Each wall is flat, endless, passes through zero and stands at right angles to its row. A trip goes straight from one point to another. Which walls does it cross, in order?

Walls:
(1): [-30 -53]
(2): [-46 -27]
(3): [ 84 -24]
(4): [ -5 -20]
(5): [-17  -6]
(6): [21 33]
(7): [15 40]
Trips:
[17  6] to [ 2 36] -> 3
[-16 -46] to [-23 -33] -> none
[ -5 -51] to [-12  -5] -> 3

Walls:
(1): [ -6   4 -26  27 -24   0  59  15  28  22 -18]
(2): [ -2 -40  28  31  24   7 -16   2  33 -32 -40]
(3): [-18  -1  -6  -6 -38  21 -31 -39  -6   3  -5]
(4): [ 16  34  48  64   0 -11   8  31   1   7  -5]
(5): [ -5 -30  33   6  15   9  30 -35 -22  40 -20]
(6): [ 45  42  -1  -9   3 -26  18   1  26 -13  87]
(7): [ 10 -48  -6 -34 -14 -12  13  33  27 -20   4]
(8): [ 28  42  -2  10   9  10 -20  25 -30 -37  23]
(9): [ 16 -39 -13  20 -48  17  16  46  45  -9   0]
Trips:
[  4  -4 -11  -3   9  25 -31  -5 -46 -35   3] to [ 21 -23 -28  33   9   1 -52   0  26 -23  14] -> 9, 7, 6
[-31  13 -38  -1  55  35  62  10 -18  27  29] to [ 13  -2 -25 -32   9 -11  18 -51   6   9  29] -> 3, 1, 7
